Every row gives one point. Before rounding, the points of a table are all equally far from one centre. They may lie mostly on one side of it. Write the centre, to within rounding.

Points (10 x 3):
[[-0.47  0.07  0.38]
 [-0.53 -0.21 -0.32]
 [-0.47  0.54 -0.07]
 [-0.22  0.25 -0.66]
 [-0.58 -0.09 -0.31]
 [-0.59  0.00  0.19]
 [-0.40  0.51  0.21]
 [-0.16  0.54  0.36]
 [ 0.09  0.39 -0.63]
 [-0.29 -0.41  0.24]]
Centre: [-0.01  0.08 -0.07]

Points (16 x 9):
[[-0.14  0.82 -0.43 -0.10 -0.42 -0.12  0.69 -0.13 -0.07]
 [-0.30  0.85  0.34 -0.09 -0.64 -0.16  0.23  0.15 -0.13]
 [ 0.09  0.92 -0.12 -0.14 -0.39 -0.04 -0.13 -0.31 -0.08]
 [-0.19  0.63  0.28  0.06 -0.18  0.40 -0.28 -0.15  0.05]
 [-0.23  0.63  0.41 -0.21 -0.43 -0.34  0.14 -0.16 -0.12]
 [-0.07  0.59  0.21  0.32 -0.23 -0.15  0.23 -0.37 -0.40]
 [-0.23  0.21  0.09 -0.09 -0.52 -0.49  0.84  0.23 -0.08]
 [-0.80  0.45 -0.04  0.33 -0.83 -0.14  0.04 -0.17  0.18]
 [-0.02  0.87 -0.31 -0.14 -0.24 -0.46  0.00  0.01  0.66]
 [-0.18  1.14 -0.32  0.01 -0.50 -0.34  0.00  0.22  0.18]
 [-0.52  0.50  0.25 -0.09 -0.65 -0.52 -0.06 -0.03  0.47]
 [-0.59  0.37  0.17  0.06  0.27 -0.20 -0.01  0.01  0.04]
 [ 0.40  0.32 -0.38 -0.39 -0.20 -0.29  0.21 -0.28  0.43]
 [ 0.00  1.01 -0.34  0.17  0.10 -0.34  0.16  0.00  0.07]
 [-0.38  0.64  0.56  0.07 -0.61  0.04  0.05  0.17 -0.07]
 [ 0.05  0.70  0.16  0.23 -0.36 -0.29 -0.57 -0.11  0.14]]
Centre: [-0.06  0.25 -0.18  0.20 -0.39 -0.08  0.13  0.17  0.19]

Points (25 x 18):
[[ 0.27  0.13  0.52  0.50 -0.50  0.08  0.19  0.49  0.26 -0.08 -0.36  0.88
  -0.06  0.02 -0.35  0.67 -0.57 -0.45]
 [ 1.01 -0.21  0.06  0.02 -0.43 -0.03  0.04  0.60  0.03 -0.34  0.01  0.86
   0.15  0.26 -0.52  0.28 -0.62 -0.18]
 [ 0.48  0.05  0.30  0.63 -0.40  0.29  0.14 -0.02  0.02 -0.13 -0.58  0.43
   0.25  0.00 -0.25 -0.04 -0.98 -0.50]
 [ 0.52 -0.30  0.26  0.75  0.06  0.21 -0.04 -0.04 -0.15  0.23 -0.13  0.56
   0.26  0.11 -0.15 -0.10 -0.47 -0.15]
 [ 0.27 -0.43  0.63 -0.31 -0.33  0.35  0.04  0.52  0.16 -0.49  0.10  0.75
  -0.09 -0.39  0.08  0.39 -0.44 -0.22]
 [ 0.64 -0.24  0.22 -0.08 -0.93  0.19  0.38  0.43  0.73 -0.41  0.09  0.32
  -0.09 -0.47 -0.16  0.23 -0.33 -0.23]
 [ 0.42 -0.09  0.10  0.02 -0.36 -0.14  0.04 -0.09  0.23  0.17 -0.83  0.50
   0.10 -0.09 -0.25 -0.06 -0.73 -0.50]
 [ 0.36 -0.06 -0.08  0.17 -0.29 -0.18 -0.70  0.57  0.25 -0.13 -0.07  0.48
  -0.06  0.04 -0.60 -0.29 -0.68 -0.17]
 [ 0.89  0.43 -0.18  0.07 -0.15 -0.32  0.60  0.59 -0.14 -0.04  0.14  0.45
  -0.16 -0.43 -0.35 -0.05 -0.20 -0.31]
 [ 0.66 -0.12  0.17  0.02 -0.48  0.18  0.46  0.25 -0.25  0.05 -0.02  0.97
  -0.30 -0.41 -0.34 -0.30 -0.55 -0.16]
 [ 0.73 -0.06 -0.10 -0.32 -0.42 -0.09 -0.14  0.03 -0.41 -0.37  0.42 -0.07
   0.11  0.24 -0.07 -0.13 -0.69 -0.11]
 [-0.41 -0.17  0.81  0.04 -0.38  0.18 -0.01  0.22  0.10 -0.17 -0.01 -0.06
  -0.02 -0.69 -0.36 -0.25 -0.53 -0.14]
 [ 0.44 -0.37  0.41 -0.29 -0.19  0.15  0.00  0.52  0.44  0.00 -0.17  0.63
   0.44 -0.19 -0.42  0.14 -0.09  0.29]
 [ 0.14  0.40  0.38  0.38 -0.07  0.03 -0.04  0.54  0.00 -0.06  0.19  0.81
  -0.10 -0.22 -0.32 -0.23  0.21 -0.14]
 [ 0.76  0.00  0.64  0.38  0.08 -0.31  0.14  0.43  0.13  0.27  0.35  0.81
   0.22 -0.18 -0.05  0.36 -0.65 -0.40]
 [ 0.62 -0.51  0.57  0.13  0.21  0.19 -0.05  0.35 -0.04 -0.10  0.00  0.72
   0.34 -0.35  0.05  0.08 -0.45 -0.43]
 [ 0.07 -0.26  0.58 -0.27 -0.38  0.42  0.07  0.36  0.16  0.02  0.01  0.48
  -0.06 -0.66  0.08 -0.16 -0.76  0.15]
 [ 0.30 -0.53  0.41  0.17 -0.48 -0.13  0.09  0.13  0.73 -0.03 -0.40  0.52
   0.39 -0.48 -0.15 -0.38 -0.30 -0.26]
 [ 0.49 -0.13  0.44  0.37 -0.68  0.09  0.22  0.52 -0.44  0.12  0.13  0.50
   0.75  0.30  0.02  0.11 -0.65 -0.08]
 [ 0.08  0.09  0.13  0.24 -0.47  0.26  0.40  0.62  0.30  0.32 -0.03  0.42
   0.60 -0.14 -0.37 -0.48  0.01 -0.22]
 [ 0.32 -0.02  0.66 -0.15 -0.33 -0.16  0.02  0.11 -0.07 -0.51 -0.17  0.91
   0.06 -0.25 -0.64 -0.27 -0.01  0.03]
 [ 0.47 -0.02  0.25  0.30  0.09 -0.68  0.00  0.59  0.07 -0.17  0.48  0.87
   0.08 -0.57 -0.16  0.31 -0.29  0.34]
 [ 0.02 -0.10  0.51  0.44 -0.23 -0.27 -0.53  0.26  0.43 -0.34  0.51  0.26
   0.13 -0.05 -0.44 -0.01 -0.68 -0.83]
 [ 0.19 -0.76  0.67  0.35 -0.16 -0.49  0.03  0.25  0.02  0.17  0.24  0.28
  -0.18  0.17 -0.02 -0.09 -0.15  0.08]
 [-0.04  0.28 -0.03  0.19 -1.01 -0.38  0.20 -0.06 -0.31  0.19  0.47  0.64
   0.35 -0.24  0.04 -0.22 -0.34 -0.09]]
Centre: [ 0.10 -0.06  0.14  0.15 -0.28 -0.24  0.32  0.27  0.11 -0.29  0.14  0.33
  0.18 -0.12 -0.24  0.07 -0.56 -0.16]

Points (31 x 24):
[[-0.05  0.02  0.08 -0.20  0.50 -0.29 -0.43  0.06  0.23 -0.30  0.50 -0.46
   0.51  0.39 -0.16 -0.09 -0.13  0.23 -0.34  0.43 -0.19 -0.05 -0.86 -1.15]
 [ 0.06 -0.11 -0.10  0.18  0.21 -0.09  0.24  0.05  0.52 -0.10  0.10 -0.32
   0.46 -0.35 -0.19 -0.34 -0.27  0.80 -0.69  0.51 -0.20  0.30 -0.03 -0.77]
 [-0.02  0.19  0.00 -0.08 -0.04 -0.19 -0.63  0.03  0.84  0.02  0.30  0.20
   0.36  0.16 -0.19  0.19  0.33  0.70 -0.56  0.10  0.56  0.25 -0.45 -0.31]
 [-0.05  0.34 -0.27 -0.14  0.14 -0.58 -0.12  0.07  0.08 -0.20  0.50 -0.27
   0.11  0.02  0.18 -0.36  0.21  0.14 -0.78  0.51 -0.17  0.55 -0.62 -0.89]
 [ 0.39  0.20  0.01  0.06  0.02 -0.08 -0.22 -0.02  0.39 -0.39  0.13 -0.46
   0.24  0.11 -0.30  0.39 -0.51  0.33 -0.18  0.30  0.17  0.65 -0.59 -1.21]
 [ 0.18  0.32  0.01 -0.05  0.24 -0.04  0.02 -0.08  0.28 -0.09  0.37  0.00
   0.43 -0.12 -0.64 -0.11  0.25  0.72 -0.35  0.40 -0.21  0.12 -0.50 -1.00]
 [ 0.20  0.57 -0.05 -0.27  0.44 -0.04 -0.76  0.26  0.15 -0.20  0.58 -0.28
   0.29 -0.21 -0.10 -0.05 -0.10  0.88 -0.58 -0.19 -0.01  0.14 -0.46 -0.63]
 [-0.14  0.10 -0.10 -0.16  0.53 -0.54 -0.38  0.17  0.38  0.02 -0.05 -0.48
   0.27  0.19 -0.46 -0.08 -0.08  0.53 -0.65  0.09  0.08  0.06 -0.63 -1.00]
 [-0.02  0.13 -0.18  0.09  0.24  0.03 -0.32 -0.17  0.43  0.02  0.39 -0.41
   0.37 -0.25 -0.19  0.15  0.04  0.21 -0.55 -0.06 -0.32 -0.43 -0.68 -0.76]
 [ 0.08  0.33 -0.04 -0.35  0.54  0.01 -0.62  0.08  0.56 -0.30 -0.07 -0.30
   0.38 -0.13 -0.29 -0.47 -0.13  0.40 -0.64  0.10 -0.21  0.30 -0.79 -0.83]
 [ 0.19  0.26  0.07 -0.07 -0.03 -0.42 -0.11  0.39  0.49  0.12 -0.17 -0.65
   0.44  0.20 -0.44 -0.24 -0.51  0.44 -0.41  0.38 -0.15  0.04 -0.50 -0.78]
 [-0.08  0.04 -0.06 -0.20  0.70 -0.05 -0.55  0.07  0.64 -0.34 -0.01 -0.34
   0.38 -0.19 -0.24 -0.38 -0.25  0.45 -0.21  0.57  0.23  0.36 -0.52 -0.89]
 [ 0.16  0.51  0.12 -0.18  0.07 -0.25  0.02 -0.28  0.15 -0.18  0.45 -0.61
   0.48 -0.20  0.20  0.12 -0.03  0.32 -0.52  0.15  0.14  0.75 -0.56 -0.74]
 [-0.06  0.26 -0.01  0.03  0.62 -0.13 -0.65  0.51  0.41 -0.03  0.44 -0.16
   0.51  0.02 -0.20  0.04 -0.38  0.52 -0.42  0.27 -0.55  0.16 -0.42 -1.08]
 [ 0.11  0.26 -0.41  0.05 -0.09  0.05 -0.51  0.27  0.30  0.01  0.15 -0.44
   0.21  0.01 -0.45 -0.28  0.14  0.11 -0.54  0.00  0.00  0.15 -0.27 -1.08]
 [-0.24  0.39  0.19 -0.20  0.26 -0.17 -0.44  0.16  0.29 -0.17  0.38 -0.06
   0.45 -0.34 -0.25  0.02  0.05  0.08 -0.66  0.62 -0.13 -0.04 -0.51 -0.90]
 [ 0.09  0.62 -0.46 -0.37  0.38 -0.03 -0.36  0.30  0.32  0.08 -0.03 -0.27
   0.51  0.62  0.08 -0.04  0.25  0.28 -0.69  0.10  0.23  0.20 -0.44 -0.46]
 [ 0.21 -0.18 -0.01 -0.69  0.05 -0.42 -0.20  0.07  0.42 -0.29  0.37 -0.31
   0.66  0.22  0.02 -0.07 -0.10  0.30 -0.38  0.24 -0.07 -0.20 -0.45 -0.83]
 [ 0.20  0.28  0.26  0.02  0.40  0.11 -0.18  0.10  0.48 -0.05  0.08 -0.19
   0.28  0.02  0.27 -0.17  0.17  0.28 -0.23  0.06 -0.06 -0.17 -0.81 -0.96]
 [ 0.06  0.43 -0.24  0.16  0.54 -0.19 -0.54 -0.42  0.19 -0.28 -0.07 -0.15
   0.07  0.42 -0.20 -0.29 -0.04  0.80 -0.46  0.22 -0.17  0.29 -0.47 -0.88]
 [ 0.24  0.15  0.26  0.19  0.55 -0.05 -0.15  0.24  0.52 -0.09  0.27 -0.25
   0.10 -0.36  0.25 -0.18  0.01  0.17 -0.56 -0.04  0.23  0.41 -0.24 -1.00]
 [ 0.07  0.23  0.03 -0.15  0.55 -0.50 -0.26  0.08  0.33  0.16  0.58  0.28
  -0.01 -0.04 -0.01  0.23  0.28  0.21 -0.41  0.10 -0.19  0.12 -0.43 -0.96]
 [-0.07  0.50  0.02  0.11  0.30 -0.41 -0.34  0.23  0.41  0.08  0.30 -0.21
   0.62  0.42 -0.51 -0.19 -0.13  0.58 -0.24  0.13 -0.11 -0.26 -0.54 -0.77]
 [ 0.14  0.53 -0.46 -0.09  0.10  0.09 -0.19  0.28  0.40  0.05  0.02 -0.10
   0.48  0.14 -0.17  0.04 -0.12  0.39 -0.69  0.15  0.29  0.03 -0.73 -0.74]
 [ 0.05  0.55 -0.13 -0.20  0.60 -0.21 -0.64  0.10  0.42  0.15  0.18 -0.37
  -0.06  0.03 -0.03 -0.08  0.52  0.45 -0.44  0.04 -0.41  0.69 -0.58 -0.79]
 [-0.03  0.71  0.27  0.05  0.03 -0.66 -0.51  0.07  0.34 -0.42  0.23 -0.38
  -0.19  0.03 -0.29  0.38 -0.03  0.52 -0.32  0.00 -0.26  0.08 -0.70 -0.92]
 [ 0.22  0.10 -0.15 -0.25  0.29 -0.40 -0.43  0.05  0.59  0.02  0.37 -0.23
   0.42 -0.01  0.22 -0.22 -0.14  0.15 -0.73  0.02 -0.63  0.21 -0.59 -0.77]
 [-0.31 -0.05 -0.44 -0.11  0.38 -0.83 -0.15  0.00  0.41 -0.35  0.21 -0.16
   0.42 -0.24 -0.02 -0.01 -0.29  0.07 -0.28  0.11  0.07 -0.25 -0.67 -0.34]
 [-0.02 -0.02 -0.34  0.07  0.11 -0.24 -0.64  0.01  0.72  0.25  0.19 -0.03
   0.37  0.14 -0.47 -0.05  0.07  0.31 -0.49 -0.24  0.00  0.17 -0.45 -0.83]
 [-0.16 -0.09 -0.18 -0.12  0.50 -0.39 -0.38  0.05  0.63 -0.12  0.30 -0.32
   0.58  0.44 -0.34 -0.13  0.14  0.18 -0.42  0.09  0.21 -0.07 -0.22 -0.98]
 [ 0.07  0.64  0.08  0.13  0.09 -0.11 -0.30  0.25  0.50 -0.30  0.04 -0.15
   0.37 -0.32 -0.18  0.39 -0.24  0.36 -0.69  0.21 -0.05  0.16 -0.50 -0.95]]
Centre: [-0.27 -0.06  0.09 -0.06  0.20  0.13 -0.06  0.31  0.28 -0.43  0.36 -0.26
 -0.12  0.35 -0.25  0.08 -0.14  0.31 -0.24  0.12 -0.26  0.47 -0.36 -0.01]
